Every row gives one point. Any point is a mix of the corners, with weights that add up to 1. It lies inside the corners' shape when no weight is negative. Say inside or outside, and name the corners with a negative weight.
In the rows, 128 means zero.

Corners:
(1): [76 153]
(2): [146 106]
(3): [151 118]
Points:
[76 150] -> outside (3)
[147 118] -> inside
[154 105] -> outside (1)
[108 130] -> outside (3)
[100 140] -> inside
[83 152] -> outside (2)
[159 99] -> outside (1)

Corners:
(1): [114 147 142 162 127 133]
(2): [143 146 104 142 109 86]
(3): [202 96 151 36 123 128]
(4): [104 105 69 161 147 126]
(5): [114 118 136 131 148 73]
(6): [104 169 34 148 110 144]
(7): [93 128 154 131 68 162]
Points:
[107 133 118 148 119 107] -> outside (3)
[138 128 96 124 109 125] -> outside (1, 5)
[116 154 68 142 113 126] -> inside
[137 141 109 140 112 99] -> inside
[139 129 124 111 109 105] -> outside (1, 4)
[106 125 107 144 134 86] -> outside (1, 3)
[121 141 126 128 96 125] -> outside (4)

Corners:
(1): [106 110 136 125 127 165 119 99 152 127 117]
(2): [166 200 134 98 81 112 147 118 128 88 188]
(3): [205 110 125 171 149 65 99 55 62 171 77]
(4): [169 157 142 146 169 60 104 67 60 115 89]
(5): [102 142 129 130 119 113 146 156 154 99 175]
(6): [91 74 101 119 141 156 183 161 169 125 136]
(7): [70 83 114 103 102 158 145 120 133 118 132]
(8): [165 187 133 96 142 105 99 160 135 94 189]
(9): [145 153 162 98 115 124 107 131 132 64 147]
(10): [143 142 136 153 126 144 96 82 73 101 119]
(11): [191 86 91 142 141 100 81 64 99 120 95]
(12): [94 143 99 112 79 138 165 152 140 111 131]
Points:
[119 140 122 125 115 117 139 135 134 106 148] -> inside
[123 143 130 118 115 128 138 130 134 109 148] -> outside (11)
[158 144 139 127 133 111 109 113 119 98 141] -> outside (7, 12)
[151 165 131 113 113 116 126 118 121 100 158] -> inside
[169 175 136 130 119 95 108 106 93 95 141] -> outside (1, 6, 7)
[139 121 119 133 137 119 130 112 119 121 132] -> outside (9, 12)
[147 138 128 124 119 119 121 104 111 114 130] -> outside (5)
[130 131 122 119 120 119 137 121 129 114 135] -> outside (10)

Corners:
(1): [133 106 107 133 143 111 74 86 104 136 107 140 157 116 133 141 118 95]
(2): [131 86 121 142 102 90 94 106 167 130 162 111 82 71 85 167 180 119]
(3): [133 110 93 97 141 121 135 140 151 90 161 163 174 60 114 150 131 107]
(4): [93 133 147 97 138 186 113 180 132 116 113 108 190 154 126 160 149 146]
(5): [147 204 173 124 129 190 121 164 175 144 62 104 174 148 128 72 143 149]
(6): [93 142 76 116 116 153 128 105 82 127 169 111 141 124 128 158 125 100]
(7): [149 146 131 141 84 149 158 181 115 143 127 82 84 151 134 155 110 139]
(8): [147 94 61 155 81 138 118 162 93 161 118 132 179 126 102 167 152 165]
(9): [106 136 128 124 90 177 158 90 84 65 152 124 143 156 124 93 83 83]
(10): [135 132 84 81 75 108 52 161 158 170 95 89 73 124 168 111 100 66]
(11): [114 132 63 114 166 114 92 147 103 160 94 107 150 142 97 89 165 184]
(12): [113 98 94 150 138 178 76 181 176 129 111 158 187 109 118 110 86 91]
(13): [97 164 130 125 95 105 64 99 157 165 169 114 108 101 147 118 152 126]
(14): [128 133 121 161 116 189 138 160 85 99 123 135 109 106 102 89 103 109]
(15): [186 88 50 74 122 178 110 64 110 158 206 136 56 109 160 178 131 146]
(16): [131 135 122 146 111 156 145 100 139 158 109 102 92 121 138 86 161 167]
(17): [97 165 102 153 127 104 72 102 127 91 104 127 145 139 161 106 120 80]
(18): [103 185 165 122 150 134 122 161 192 161 90 171 148 131 98 57 158 108]
(19): [130 89 114 145 131 106 88 89 108 144 180 102 94 138 194 143 138 64]
Points:
[122 137 116 123 120 147 106 136 127 125 129 122 130 122 129 120 120 105] -> outside (8, 16)
[128 131 113 135 113 145 107 132 128 139 119 119 128 131 130 115 133 128] -> outside (3, 6)
[121 131 114 115 122 141 109 144 136 127 127 123 142 120 130 133 131 116] -> inside
[136 109 100 127 124 139 106 135 137 135 134 131 128 111 115 130 127 109] -> outside (4, 13, 16, 17)
[129 130 112 124 111 142 119 129 123 139 131 116 122 125 123 123 137 128] -> outside (12, 17)
[132 123 90 122 122 127 104 119 128 146 134 125 128 118 129 126 138 127] -> outside (4, 14)
[122 133 102 124 106 130 105 128 133 134 141 121 125 127 136 121 124 102] -> outside (1, 4, 14, 16)
[132 125 104 137 95 146 121 126 116 127 152 111 110 115 136 140 122 109] -> outside (1, 4, 11, 18)
